Each row of a before or after table is a point. The points were changed in one or more steps. Then noise was added and the rows were shuffled. The steps act on how far a point lies along the listed directions, d1 being the first. Name the steps. A step turns or swaps two directions, mirrors them in a line or flattens them onto one, adds a multiple of one to another, or multiplies one. Angles are multiples of 10 degrees, from the lower direction toward the higher: turns from -170 to 170, lines from 10 to 170 but not 90. Use the fewest steps. Two steps may share a direction if one is a turn and the other turns, adds or multiplies; they go together, in the order done. Otherwise the lowest direction goes first.
(in the rows, 128 means zero)

Directions:
(1): [138 108 174]
(2): [178 140 122]
(3): [137  82 107]
Before (11 x 3):
[[121 107 133]
 [137 143 155]
 [ 84 167 120]
 [129 115 150]
 [ 96 142 117]
 [125 124 157]
 [112 177 120]
 [126 139 147]
 [126 133 149]
 [120 119 163]
 [ 89 140 120]]
After, 11 rows:
[[153 119 141]
 [ 94 145 158]
 [142  86 132]
 [ 73 201 187]
 [139 155 153]
 [142 183 153]
 [ 80 225 160]
 [133 168 154]
 [149 144 158]
 [ 93 143 171]
 [154 135 166]]
Steps: turn d1 and d2 by 60 degrees; multiply d1 by 1.3; multiply d3 by 2.5

Directions:
(1): [129  88 150 134 190 130 160 132]
(2): [ 92  94 121 126  95 144 161  82]
(3): [139 137  66 133 142  84 156 118]
Before, 12 rows:
[[107 149 118 122 103 105 122 120]
 [150 159 133 134 144 114  84 168]
 [142 139 151 144 147 154 110 162]
 [123 178  66 117  81 103 126 130]
 [144 109 141 129 176 128 150 142]
 [131 165  93 126 118  95 113 121]
 [126 170 126 135  84 131  96 142]
 [140 142 154 112 110 137 123 142]
 [127 104 112 139 152 127 186 102]
 [142 176 108 134 107 129  98 141]
 [137 116 156 142 146 143 112 154]
 [ 99 103 134 139 145 142 150 101]]
After:
[[130 160  46 128 123  69 145 100]
 [141 105 135 129 175 127 157 139]
 [121  99 193 138 134 172 106 149]
 [117 124 138 140 156 135 130 126]
 [109 153 141 133  72 148 102 130]
 [120 114 186 141 129 187 111 147]
 [118 123 136 132 124 133 114 130]
 [127 129 187 111 101 162 116 137]
 [112 152 103 124 106  94 129 120]
 [124 156 100 135 100 134 123 118]
 [155 132  73 142 174  89 182 119]
 [128 178   8 123  92  62 157 113]]
Steps: flatten d1 and d2 onto the line at 170 degrees; multiply d3 by 2.5

Directions:
(1): [167  83  84 154  98 139 135 157 140 132 167]
(2): [138  70 130 138 188 121 118 125  82 136 112]
(3): [143 146 162 138 130 181 138 110 101 179 166]
(4): [132 111 111 139 114 160 183  86 138 129  75]
(5): [175 122 125  84 124 138  81 119 158 162  97]
Before:
[[102 127 131 106 145  96 138 112 135 122  79]
 [117 106 102 156 127 139 144 141 108 116 131]
 [133  97  89 109 135  78 114 149 137  88  43]
 [112 173  92 121  30 120 127 134 214  97 100]
 [135  52  98 191 156 154 170 117  84 128 110]
 [120 111 100 157 111 147 191 104 133 105  98]
 [114 116  95 100 140  92 116 145 143 102  46]
 [142 161 142  96 111 103  76 130 163 147 101]
 [139 145 119 109 114 117 128  97 154 140  90]
 [ 90 236 181 104  66 125 120 152 176 129 177]
 [145 115  80 118 165 101 133 132 141 129  89]]
After, 11 rows:
[[149 136 107 122 175 115 125 129 119 150 132]
 [121 167 136 117 120 110 111 112 135 141 122]
 [125 105 152 153 193 112  82 161  70 136 163]
 [102 142 148 109 141 115 137 111 122 147 102]
 [ 98 213 123 123  49 113 105 151 196 109 151]
 [118 150 139 106 143 135 121 139 117 138  98]
 [112 173 119 117  41 148 189 114 199 119  96]
 [137 141 145 115 129 122 119 145  98 137  99]
 [ 97 169 153 111 139 102  86 146 115 112 155]
 [139 142 123 125 102 138 144 115 159 136  97]
 [121 127 123 144 139 126 105 150  98 116 143]]
Steps: mirror d1 and d4 in the line at 160 degrees; flatten d2 and d3 onto the line at 10 degrees; multiply d5 by 0.4

Directions:
(1): [123 130 153  89 184 140 105 101 164 168 119 135 147  81]
(2): [108 172 145 122  88 166 164  94 125 180 105 140 119 154]
Before, 8 rows:
[[123 147 147 111 134 160 144 101 136 178 111 138 129 109]
 [151  71 108 152 146  77 105 166 110  74 145 105 139 125]
 [114 124 120 159 103 132 151 132 125 136 116 127 130 134]
 [113 159 163 123 125 162 153  78 150 173 107 135 122 139]
 [125 114 130 130 148 127 116 132 124 109 136 122 138 117]
 [151 113 124 136 147  99 132 150 126  98 138 131 130 122]
 [124 134 129 131 115 131 136 116 132 136 128 130 113 136]
 [114 131 123 150  88 121 148 129 116 113 133 125 116 158]]
After:
[[118 140 114 171  51 122 167 135  98 100 132 122 107 188]
 [109 132 113 169  82 138 167 132 116 136 113 131 123 147]
 [119 142 133 132 105 138 142 110 132 149 122 132 112 142]
 [169  28  84 174 164  37  75 208 102  11 172  93 143 112]
 [162  93 116 142 161  81 117 169 125  68 150 126 135 115]
 [113 171 168  93 142 184 152  69 151 224  97 147 134 102]
 [ 95 194 185 104 113 198 171  43 162 225  89 146 117 138]
 [127 101 128 129 164 120 103 136 128  98 144 120 143 109]]
Steps: multiply d1 by 2; multiply d2 by 2

Directions:
(1): [169 130 132 136  61 165 105 144 164 157 109 174 182 111 122  96 110 155
 125 118 136 104 142  86]
(2): [148 111  97 101 108 124 129 103 151  65 133 151 148 119 159 160 118  74
 156  53 128 134 103 131]
Before, 13 rows:
[[124 130 131 131 128 133 128 132 125 129 132 127 128 127 126 134 124 133
  123 128 127 132 133 123]
 [129 128 130 127 133 125 128 128 127 136 129 126 126 130 123 126 132 133
  131 131 131 127 133 127]
 [143 124 122 130 106 134 122 127 146 122 125 153 150 122 128 126 121 124
  135 108 129 122 132 117]
 [130 132 124 133 135 128 132 124 123 136 127 125 126 129 124 128 131 138
  130 136 119 127 137 128]
 [120 129 124 123 147 118 131 127 122 114 131 118 114 132 131 134 127 112
  136 120 129 140 121 139]
 [116 130 136 129 147 128 137 136 120 142 130 114 116 141 117 131 131 133
  126 147 126 129 131 135]
 [109 138 147 145 144 123 126 143 115 165 131 111 115 135 106 111 140 156
  111 178 124 125 138 130]
 [118 131 136 129 141 122 132 131 119 138 128 115 119 139 121 125 138 130
  121 146 128 131 134 131]
 [135 128 127 127 117 128 127 130 136 125 131 129 140 125 136 126 127 121
  131 115 128 129 131 125]
 [130 130 124 128 119 124 127 130 131 110 123 133 136 127 132 133 125 114
  134 116 127 131 122 127]
 [127 123 132 123 126 126 127 125 133 114 133 127 128 131 131 134 134 120
  129 122 124 129 124 134]
 [131 127 128 131 107 137 121 128 136 131 124 137 140 127 131 118 119 137
  129 123 134 121 126 114]
 [122 122 124 126 145 121 135 121 123 117 130 122 120 130 130 140 133 117
  132 127 125 129 118 139]]
After (13 x 24):
[[144 126 122 123 106 131 125 127 144 116 129 138 148 121 141 128 124 112
  136 100 129 129 129 121]
 [123 131 132 132 128 134 127 132 124 133 131 125 128 128 125 131 124 136
  123 133 126 131 135 122]
 [101 135 146 137 165 125 141 141 106 160 131  98  99 146 107 126 138 145
  116 174 125 131 137 140]
 [ 87 152 175 170 168 123 127 165  92 220 128  87  92 145  77  84 151 203
   85 247 124 122 160 131]
 [114 125 119 117 161 108 137 119 117  96 138 110 102 134 138 148 130  96
  139 110 127 147 113 151]
 [105 136 145 137 158 118 136 137 106 154 129 101 105 144 112 120 144 143
  111 171 127 133 142 136]
 [116 120 119 121 158 113 139 113 119 103 135 114 111 133 136 151 137 105
  136 119 123 134 112 150]
 [125 135 130 137 139 128 134 128 117 145 126 121 122 131 119 123 133 146
  125 147 121 126 141 128]
 [162 119 114 123  80 143 115 124 163 110 122 173 173 114 137 127 112 114
  143  82 132 118 128 106]
 [142 127 127 131  91 146 116 130 145 136 119 148 155 123 130 113 114 140
  130 116 135 115 127 104]
 [126 131 133 131 134 124 128 131 124 142 131 123 122 131 119 123 134 138
  128 139 131 125 135 126]
 [138 124 115 120 112 123 127 123 138  92 124 141 143 124 142 142 122  99
  141  93 128 132 116 127]
 [129 120 126 117 126 122 128 121 135 102 135 128 128 132 138 141 133 108
  136 111 124 130 120 136]]
Steps: multiply d1 by 2; multiply d2 by 2.5
